Rows are points. The points of each table are mixes of a few directions, plus a little noise. How many directions does each table use, and how many do they share? Where both have some left over, give the other angles between the two spaces (their principal angles), to ten degrees, smallest first.
In the rows, 128 means zero.

First:
[[129 101]
 [127 199]
 [128  97]
 [128 116]]
Second:
[[128 183]
 [128  97]
 [129 128]
 [129  70]
 [128 163]]
Directions: first 1, second 1, shared 1

First (7 x 6):
[[135 147 148 127 129 114]
 [143 152 162 140 166  84]
 [135 161 179 163 116  95]
 [131 113 107 140  71 122]
 [143 108  76  92  91 120]
 [100 129 138 113 173 192]
 [109  87  86 121 150 169]]
Second:
[[139 124 131 115 140  99]
 [145 111 104  76 116 106]
 [134 151  81 150 142 153]
 [ 63 117 173 191 139 230]
 [144 141 105 111  83 121]
 [140 125 122 108 122 107]
 [145 135 159 128 125  73]
 [114 121 149 145 156 136]]
Directions: first 4, second 4, shared 3; angles 80

First:
[[107 116 175 151 124 157 149 165  75]
 [109 157 148 130 177 212 120 137  98]
 [128 108  85 125  88  58 106 108 155]
 [164 135 128 111 134 113 149 116 165]
 [131 107 131 134  98  88 139 135 128]
 [165 131 153 119 134 123 167 133 147]
 [ 91 143  77 126 141 144  67 102 127]]
Second, 9 rows:
[[144 126 119 120 121 105 133 119 150]
 [137 102 179 145 102 112 175 164 101]
 [132 138 110 119 138 129 116 113 145]
 [142 138 116 116 138 126 126 114 151]
 [131 130 102 120 124 108 113 111 149]
 [117  99 164 151  96 111 153 161  90]
 [ 47 166 111 143 189 249  53 128  62]
 [144 124 104 117 114  90 124 110 160]
 [158 129 147 120 131 121 159 132 145]]
Directions: first 3, second 3, shared 3

First (8 x 14):
[[147  93 108 107 100 134 123 103 145 193 127 125 113 148]
 [108 167 150 154 159 121 134 156 109  56 130 131 145 106]
 [120 142 136 137 139 126 130 138 121 102 128 130 135 120]
 [100 182 158 162 172 120 136 166 102  28 130 133 153  97]
 [145  97 109 108 102 133 123 105 144 188 126 126 113 146]
 [146  91 107 105  98 135 123 102 145 195 126 125 111 149]
 [135 114 120 119 117 131 125 117 135 153 127 126 122 136]
 [124 138 134 134 136 127 129 135 122 108 129 129 132 122]]
Second, 10 rows:
[[119 146 138 139 142 125 131 141 119  95 129 129 136 118]
 [138 109 117 116 113 131 125 115 137 163 127 127 119 139]
 [ 94 193 165 169 180 118 138 174  97   7 131 134 158  90]
 [117 148 139 141 145 125 131 142 118  90 129 130 137 116]
 [125 133 131 131 132 127 129 132 125 118 128 129 130 125]
 [131 123 125 125 124 129 127 125 131 137 128 127 126 131]
 [155  78  99  96  87 136 120  92 153 223 126 124 105 157]
 [153  81 101  98  90 136 121  95 151 216 126 124 106 155]
 [131 122 125 124 123 129 127 124 131 139 128 127 125 131]
 [118 147 139 140 144 125 131 142 119  93 129 130 137 117]]
Directions: first 1, second 1, shared 1

First (11 x 24):
[[128 127 126 124 128 121 125 132 128 127 124 130 126 122 121 122 129 136
  126 126 128 128 122 125]
 [123 132 145 155 129 173 149 103 127 131 152 112 141 164 174 168 120  77
  138 143 128 122 171 147]
 [138 120  87  64 124  21  78 187 132 120  70 165  97  44  20  35 148 249
  103  93 130 141  27  83]
 [125 130 141 149 129 163 144 109 126 131 147 116 138 156 163 159 121  89
  136 140 127 124 161 143]
 [126 129 133 134 128 140 134 122 128 129 134 124 131 138 139 138 126 115
  131 132 128 126 139 133]
 [125 130 139 147 129 159 143 111 127 130 145 117 137 153 159 154 122  93
  136 138 128 124 158 141]
 [127 129 131 132 128 135 131 124 129 129 132 125 130 134 135 135 127 120
  130 130 128 127 135 131]
 [131 125 113 104 127  86 109 151 129 125 106 142 116  95  87  92 136 175
  119 114 129 133  89 111]
 [123 132 150 162 130 185 155  97 126 133 159 109 144 173 185 177 117  64
  142 146 127 120 182 152]
 [126 129 135 138 128 145 136 118 128 129 137 123 133 142 145 143 125 109
  132 134 128 126 144 135]
 [133 124 109  99 126  78 105 155 130 124 101 145 114  89  79  85 137 183
  117 112 129 134  82 107]]
Second:
[[136 127 146 113 136 145 128 128 138 136 135 139 116 122  92 133 134 114
  149 127 148 143 131 145]
 [149 145 128 106 100 153 143 135 118 131 119 150 136 119  94 138 118  63
  114 138 102 127 111 134]
 [113 116 143 141 169 124 125 137 154 133 137 139  57 163 135 153  81 147
  121 138 161 129 155  84]
 [157 138  77 118 116  96  90 126  82 154 140 108 180  99 178 107 175 160
  126 121 100 115  89 118]
 [ 97 138 163 148 114 169 180 136 144 123 132 151 126 145 112 144  85  89
  128 123 152 153 172 155]
 [129 144 148 117 113 155 149 127 116 130 134 138 173 102 104 123 142  96
  145 123 138 161 130 166]
 [137 144 137 106 119 126 134 119  98 100 109 121 198  83 121 112 153  98
  117 146 100 153  92 126]
 [123  90  87 148 129  67  87 111 144  97 101  79 106 149 166  99 161 207
  114 121  88  60 107 110]
 [110 108 124 155 155 117 117 134 157 148 146 127  61 171 151 141 103 179
  138 115 164 111 165 113]]
Directions: first 1, second 6, shared 0; angles 50

First, 9 rows:
[[163 154  96  98 131  44 111 133 128  91 125 129 158 166 128 149 102 143
  159 129 180 166 149 132 170 155 118 151  93 165 116  91]
 [104 109 159 152 107 138 121 107  76 166 127  94  93 142 142 159 115 103
   73 165 127 123 131 126 109 120 107  96 122 113 163 116]
 [124 121 172 162 115 116 118 107  63 168 105  88 100 109 144 176 116  97
   40 176 111 118 154 115 132 129 125  68 130 110 156  98]
 [149 138 108  65 162 143 125 137 190  77 145 164 171 118 129 104 152 168
  162  66  97 114 106 150  91 124 162 170 151 126  58 145]
 [101 108 129 132 140 188 124 118 143 137 137 136 126 127 131 116 144 124
  119 100  87 111  93 157  75 118 127 143 133 107 117 148]
 [114 112 187 163 122 187 148 123 103 173 113 112  92  54 133 129 153 109
   54 153  68  79 139  97 109 101 158  62 183  84 140 148]
 [145 149 112 145 116 102 157 159 149 121 121 144 128 106 103  92 130 136
  188 142 169 140 154  85 198 130 136 126 137 151 147 145]
 [124 130  74 131 159 139 109 132 177 103 124 163 166 153 116 107 131 132
  179  75 117 150  92 179 118 154 119 187  88 142 103 130]
 [127 132 115 105 100  96 139 136 122 117 155 121 116 177 126 121 109 142
  178 146 195 151 134 110 149 121 102 149 117 154 151 132]]
Second, 8 rows:
[[110 175 148  71 123 184 200 147 175 113  45 163 113 128  97  64 116 120
  138 115 148 144 150 131 128 161 149  51 132 150 205 158]
 [144 130 144 148 167 124 107 106 105 160 179  81 162 145 129 109 139 149
  102 128  70 146  82  71 100  95 164 185 165 120  72  88]
 [158 113 124 156 114  90 101 147  86 158 169 108 109 141 141 148 158  88
  157 112 113 117 135  94 165 101 122 197 165 111  77  84]
 [103 113 102 129 118 110 104  92 128 143 168 130 145 166 135 143 160 145
  157 147 107 119 123 131 124  95 118 159 127 120 121 130]
 [127 150 156 112 171 153 136 107 141 114 106 107 163 113 120 109  91 169
   56 137 111 154  96 128  77 150 160  86 111 139 134 129]
 [135 138 126 101 142  87 104  96 120 114 128 117 160 142 140 164 120 154
   90 148 117 133 135 138 116 133 136 112 111 133 114 104]
 [133 102  93 153  97 100 120 153 146  93 150 161 111  86 135 153 130 137
  184 136 184  98 156 151 170 127  95 134 111 128 125 173]
 [114 108 132 157  93 178 151 176 123 127  79 156  60 104 127 132 109  58
  143 101 172 113 146 178 143 162  82 101 101 122 179 156]]
Directions: first 5, second 6, shared 2; angles 60, 60, 80

First, 11 rows:
[[122 130 127 113 119 152 142 133  78 116 119 138 117 147 126 111 111 136
  127 136 131 110 128 146 137 144 121 138 132 127 117 113]
 [147 136 106 111 152  65  78  86 191 132 159  53 146  90 138 167 200  71
  180  87 145 167  85  71 126  81 138 110 130 124 152 202]
 [155 129  92 147 143  62  77 106 227 151 124  85 156 100 119 183 203  97
  133 102 123 185 108  81 131  88 142 124 137 149 158 189]
 [114 122 161 148 126 149 154 147 130 134 138 164 123 125 134 109  84 154
  110 145 122 109 155 146 110 142 128 119 115 117 119  91]
 [110 132 162 100 134 148 147 120  82 109 168 119 112 120 150  96  94 118
  165 124 147  95 120 131 114 132 122 110 114  95 114 116]
 [130 123 110 145 107 155 143 154 104 133  79 171 125 163 106 125 113 164
   78 153 108 125 151 160 146 154 123 156 140 154 121  97]
 [116 130 148 111 129 147 144 127  90 115 147 129 116 129 139 105 102 127
  145 130 138 104 126 136 122 136 123 121 121 110 117 114]
 [120 122 138 144 117 154 150 150 112 131 111 168 123 144 122 114  95 159
   97 149 116 114 153 154 127 149 125 137 127 133 119  92]
 [139 128  74 124  99 158 132 147  66 122  51 157 122 186  93 131 139 156
   78 150 109 131 135 164 173 159 118 177 157 170 122 112]
 [146 127 122 153 153  57  83 104 249 154 156  83 157  78 135 176 187  93
  148  98 129 178 113  73 109  81 146 103 122 129 158 185]
 [107 129 167 111 129 160 157 132  79 112 158 140 111 127 146  91  79 134
  147 135 140  90 134 144 113 142 122 115 114  99 111  98]]
Second, 9 rows:
[[117 126 132 156 138 143 124 155 170 164  92 179 127 154 130 139 109 168
   90 168 106 136 159 141 135 151 100 155 162 138 129 136]
 [113 135 137 118 150 137 116 130 145 147 123 140 119 142 147 131 117 138
  139 150 129 127 131 124 133 139  95 142 161 116 128 162]
 [150 113 110 169  93 121 148 143 128 118 108 145 145 120  92 131 132 143
   75 116 110 137 149 147 124 123 172 120  91 161 128  66]
 [147 138 124  56 117  96 128  64  34  52 214  11 126  75 136 102 169  35
  227  45 179 108  55  94 116  79 177  73  65  98 124 129]
 [134 123 123 141 117 127 134 135 130 126 120 135 133 127 117 129 127 133
  110 126 121 131 135 135 126 128 140 127 119 138 128 110]
 [103 140 146 112 165 144 108 132 156 159 122 147 114 151 161 133 110 143
  148 164 130 126 130 120 137 147  72 151 181 107 129 186]
 [140 120 118 148 108 123 140 134 126 120 121 132 137 123 109 129 132 132
  103 119 120 132 136 137 125 124 154 121 106 145 128  95]
 [150 111 111 173  90 123 150 147 132 122 104 151 145 123  91 133 132 147
   69 119 107 138 152 149 123 125 171 123  92 163 130  63]
 [100 147 150  80 174 137 103 111 131 143 149 111 107 139 173 125 121 113
  191 147 150 116 105 106 135 134  70 140 177  88 127 206]]
Directions: first 3, second 2, shared 1; angles 90

First (8 x 32):
[[129 125 172 145 106 135 154 181 154 157 135 165 148  97 155 143 108 174
  156 117 147 150 166 106 103 105 146 135 169 134 107 131]
 [121 134 156 119  98 141 145 158 132 164 140 146 119 101 133 116 117 139
  148 150 125 115 163 109  77 110 117 172 139 124 100 138]
 [113 115 149 130 108 114 156 149 107 206 147 159 140  93 165 112 117 139
  168 151 137 124 165 102  74 115 119 134 189 140 116 142]
 [127 153  89 131 136 125  97  98 135  84 116  91 109 155 104 115 133 121
  122 118 133 113 101 141 145 132 112 141  93 143 133 113]
 [140 116 105 146 147  80 109 118 150 103 126  98 123 141 126 101 129 157
  121 100 160 121 107 153 148 114 112 120 112 170 128 112]
 [124 156  79 133 154 149  97  77 114  70 105 102 129 172 108 156 140  91
  113 113 116 142  84 139 188 162 143  91 107 117 165 115]
 [144 102 104 120 159  89 109  98 127  95 128  92 115 150 108 104 145 116
   87 120 130 110  93 165 161 134 111 115  81 139 137 121]
 [125 124 170  99 117 190 157 144 104 146 129 171 140 114 124 178 134  85
  110 157  79 148 145 108 129 153 163 117 134  58 135 151]]
Second (11 x 32):
[[132 106 119 116 134  92 125 117 118 141 139 109 111 126 123  88 136 123
  116 141 131  99 123 144 112 121  99 142 110 143 119 130]
 [121 166 144 149 116 192 135 149 145 105 107 162 157 132 138 198 114 137
  150 105 122 179 138  99 157 140 181 103 160 101 142 123]
 [136  88 111 106 140  61 121 106 110 153 150  92  97 124 118  54 143 119
  104 152 134  74 117 159  97 115  73 155  95 157 112 133]
 [129 125 127 126 129 124 128 127 127 130 129 126 126 128 128 124 129 128
  126 129 128 124 127 130 126 127 125 130 126 129 127 129]
 [131 115 123 121 132 105 125 121 122 137 135 116 118 126 125 102 133 125
  120 136 130 110 124 138 118 123 109 137 117 138 123 129]
 [119 177 148 154 113 208 137 155 149  98 102 171 165 133 140 216 110 139
  156  98 121 193 140  91 164 143 194  96 169  94 146 122]
 [130 117 124 122 131 110 126 122 124 135 134 118 120 127 125 109 132 125
  122 134 130 114 126 136 120 125 114 135 119 135 124 129]
 [141  62 101  92 148  18 117  92  99 169 163  70  77 121 112   7 152 113
   90 169 138  39 111 178  77 107  38 172  73 175 104 136]
 [124 150 137 139 122 164 131 140 137 115 117 147 145 130 133 168 120 133
  141 115 125 157 134 112 144 135 158 114 146 113 136 125]
 [126 139 132 133 125 145 130 133 132 122 123 137 136 129 130 147 124 130
  134 122 127 142 131 121 135 132 142 121 136 121 132 127]
 [122 164 143 147 117 187 133 148 143 106 109 161 156 132 137 194 115 136
  149 106 123 176 137 100 156 139 177 104 158 102 142 123]]
Directions: first 5, second 1, shared 1

First (10 x 32):
[[105 114 129 124 101  92 126 116  98 136 108 154  67 116 120 111 108 131
  115 137 137 111 145 155 125 149 142 129 113  97  88 113]
 [185 163 127 151 150 180 112 139 214 125 115  73 242 167  82 249 187 134
  129  90 126 221  71  55 162  75  55 162  94 116 215 177]
 [122 123 128 117 153 147 143 138 112 117 167 128 141 119 172  68 116 121
  147 140 116  87 141 139 107 134 157 104 176 183 125 117]
 [114 119 128 121 125 117 133 126 105 128 134 141 102 118 142  95 113 126
  129 138 128 102 142 146 118 141 148 119 139 135 107 115]
 [121 123 128 120 139 135 138 133 113 122 150 131 128 121 156  88 119 123
  138 137 122 100 138 138 115 135 148 113 155 159 122 119]
 [137 133 127 130 135 139 127 131 140 126 131 119 148 133 126 141 137 128
  130 124 126 138 120 118 131 120 120 131 128 134 142 135]
 [121 124 127 131 106 105 121 119 123 136 103 139  99 127 106 145 126 132
  115 126 136 138 129 134 136 134 122 138 102  93 114 126]
 [122 124 128 121 139 135 136 132 114 123 148 131 126 121 153  92 118 124
  137 137 123 103 138 138 115 134 146 113 154 157 121 120]
 [110 117 129 135  76  71 110 104 115 148  69 156  52 124  75 170 120 138
   95 124 149 151 132 146 148 143 113 152  65  40  91 122]
 [143 137 127 127 155 160 134 140 143 118 154 109 175 133 147 122 138 124
  143 125 118 128 119 111 123 115 127 120 154 168 156 136]]
Second:
[[120 152 105 110 122 102  99 130 108 126 105  99  97  88  70 138 112 109
  141 112 100 146 160 166  75 161  77 102 111  75 157 142]
 [103 121  83 113 173 121 124 139  94  74 139 114 183 134 148 141 150 181
  127 132  82 101 135 123 138 125 137 137 167 175 156 154]
 [122 103 147 160 126 121 140 152 133 149 129 146 126 149 135 116 138 125
  140 122 138 119 103 112 191 135 165 151  89 143  82 106]
 [121 128 137 142  88  84 108 128 124 162  83 134  55 108  63 144 113 100
  130 110 138 153 135 158 131 164 105 129  54  49  96 116]
 [135 122 131 129 127 129 121  95 135 123 121 140 106 113 115 153 118 127
  104 132 139 135 129 146 123 129 137 129 119 119 117 139]
 [125 120 132 125 126 139 146 124 131 119 137 144 157 161 171 127 144 159
  110 146 144 116 114  94 151  96 147 148 159 154 126 124]
 [145 126 126 131 171 157 121 121 137 112 156 112 145  97 126 124 117 105
  143 120 110 122 132 155 110 142 143 105 136 171 139 145]
 [153 154 166 113  92 171 163 133 161 159 155 131 157 172 194  82 135 117
  129 153 175 133 116  69 104  74 113 123 190 137 153  99]]
Directions: first 2, second 5, shared 1; angles 80

First (9 x 32):
[[112 128 115 130 132 125 117 128 131 131 132 129 151 149 116 111 106 129
  132 102 128 137 130 128 131 152 131 112 114 106 143 134]
 [173 119 159 124 118 128 194 176  87 119 113 154  88  50 169 179 198 137
  119 231 143  90 126 147 115  96 131 186 169 228  85  74]
 [141 140 142 125 123 143  89  64 172 124 128  89  81 140 124 131 130 108
  125 103 107 143 124 100 134  61 111 116 134  89 120 173]
 [136 118 130 128 127 119 174 183  88 127 122 160 142  93 145 144 152 142
  127 178 145 106 130 151 120 157 139 156 138 186 118  82]
 [153 120 144 126 123 125 177 170  94 124 118 152 113  77 154 159 171 138
  123 197 141 102 127 145 119 122 133 167 151 198 103  86]
 [ 85 126  95 132 138 117 105 137 128 137 139 135 192 179 100  86  73 134
  137  67 131 146 132 133 134 200 138  92  93  80 166 138]
 [120 127 122 129 130 125 127 134 125 130 130 132 143 136 124 121 119 130
  130 119 130 130 128 131 129 145 131 123 121 122 136 127]
 [ 93 129 101 132 136 121 103 126 134 135 138 129 175 173 104  94  82 131
  135  73 128 145 131 128 134 179 134  96  99  82 159 143]
 [141 145 144 125 124 148  67  34 194 124 131  72  68 154 117 126 121 100
  125  82  98 153 124  88 138  40 105 104 133  62 123 196]]
Second, 10 rows:
[[103  74 135  91 109 148 135 144  45 123  73  78 117  82 156 181 166 147
  102 160 103 139 169 201 137 135 127 171 152 161 132 137]
 [162 202 119 177 153 101 116 106 242 135 203 198 142 192  87  56  74 101
  164  85 161 112  72  24 112 119 129  70  96  83 122 115]
 [130 130 129 129 128 126 128 127 129 127 131 131 129 132 128 125 127 128
  130 127 129 127 126 126 127 128 130 128 127 127 130 129]
 [126 126 129 126 126 127 128 129 125 128 126 126 127 126 129 128 128 129
  127 129 127 128 130 131 128 128 128 129 130 129 129 129]
 [155 182 120 165 146 109 118 113 210 131 181 180 138 174  99  76  89 110
  153  97 150 116  86  54 118 122 130  88 104  94 124 119]
 [ 98  67 136  88 108 150 139 145  36 122  67  71 116  76 162 186 170 150
   98 165 101 141 173 212 140 135 128 175 154 166 134 141]
 [150 175 123 160 145 112 121 114 200 132 176 172 136 167 103  83  94 112
  150  99 149 119  92  64 120 122 128  92 108 100 124 119]
 [134 142 127 135 133 125 126 125 147 130 139 140 132 139 121 117 120 123
  133 120 132 127 121 112 126 125 128 119 123 120 127 126]
 [116 105 131 113 120 135 132 133  93 127 105 107 125 109 141 149 145 137
  116 139 116 132 144 160 132 130 126 145 138 142 129 133]
 [105  77 133  95 109 148 135 141  51 124  78  82 119  85 154 176 164 146
  105 157 105 139 166 196 138 133 127 167 148 159 133 139]]
Directions: first 2, second 1, shared 0; angles 60

First, 10 rows:
[[149 134 167  69 111 159 106 127 104 127 142 122 146 111 106 140 140 181
  111  92 138 105 158 101 145 123 124 149  86 131 169 144]
 [137 103 141 123 115 127 111 132 132 115 125 140 117 131 126 142 132 128
  143 142 109 120 129 137 130 125 129 126 129 133 150 135]
 [133 119  97 123  98 121 121 120 137  83 105 160 140 109 112 118  94 127
  147 138 134 101 132 118 124 148 112 132 126 179 137 155]
 [142 129 117 110 111 136 123 120 120 100 121 131 145 106 106 120 109 137
  130 115 143 102 138 113 123 138 120 144 114 156 134 145]
 [126 113 167 118 127 132 109 139 130 150 137 138 109 150 146 156 162 146
  127 138  98 149 132 138 148 113 135 115 123 103 160 122]
 [119 132 128 132 132 126 131 130 130 140 129 131 126 133 136 129 133 131
  122 131 128 140 128 127 133 127 127 121 129 123 126 123]
 [110 141 115 191 188 111 168 130 133 170 146  73 107 152 155 113 141  66
  118 137 131 162  93 161 101 114 151 117 170  69  57  83]
 [131 129 103 154 144 121 148 121 130 116 127 106 127 122 124 112 113  91
  136 132 140 119 113 140 105 132 132 135 149 127  92 120]
 [114 131 143 114 117 127 117 134 134 146 126 152 123 139 138 141 144 156
  120 131 115 147 139 119 150 127 124 116 117 127 154 131]
 [114 144 100 146 138 119 146 124 132 131 124 125 136 124 131 110 115 115
  122 127 144 134 122 124 120 137 125 127 137 135 100 124]]
Second:
[[130 126 119 144 139 124 138 126 129 126 129 114 125 129 129 122 124 107
  132 132 130 126 118 137 116 127 132 130 140 122 109 121]
 [128 128 127 130 130 127 129 128 128 128 128 126 128 128 128 127 127 125
  129 129 128 128 126 129 126 128 129 128 130 127 125 127]
 [129 127 120 143 138 124 137 126 129 126 129 115 125 129 129 122 124 109
  131 131 130 127 119 137 117 127 132 129 139 122 111 121]
 [119 137 177  35  64 152  72 140 122 139 120 209 147 125 123 165 153 249
  106 108 114 137 186  73 197 134 102 119  57 164 236 170]
 [129 127 124 136 134 126 133 127 128 127 129 121 126 128 128 125 126 117
  130 130 129 127 123 133 122 127 130 129 134 125 118 124]
 [131 126 115 153 146 122 143 125 130 125 130 106 123 129 129 118 121  95
  134 133 132 126 112 143 109 126 135 130 147 118  99 117]
 [130 127 120 143 138 124 137 126 129 126 129 115 125 129 129 122 124 109
  132 131 130 127 119 137 117 127 132 129 139 122 111 121]
 [129 127 122 139 136 125 135 127 129 127 129 118 126 128 129 124 125 113
  131 130 130 127 121 135 120 127 131 129 137 123 115 123]]
Directions: first 4, second 1, shared 1
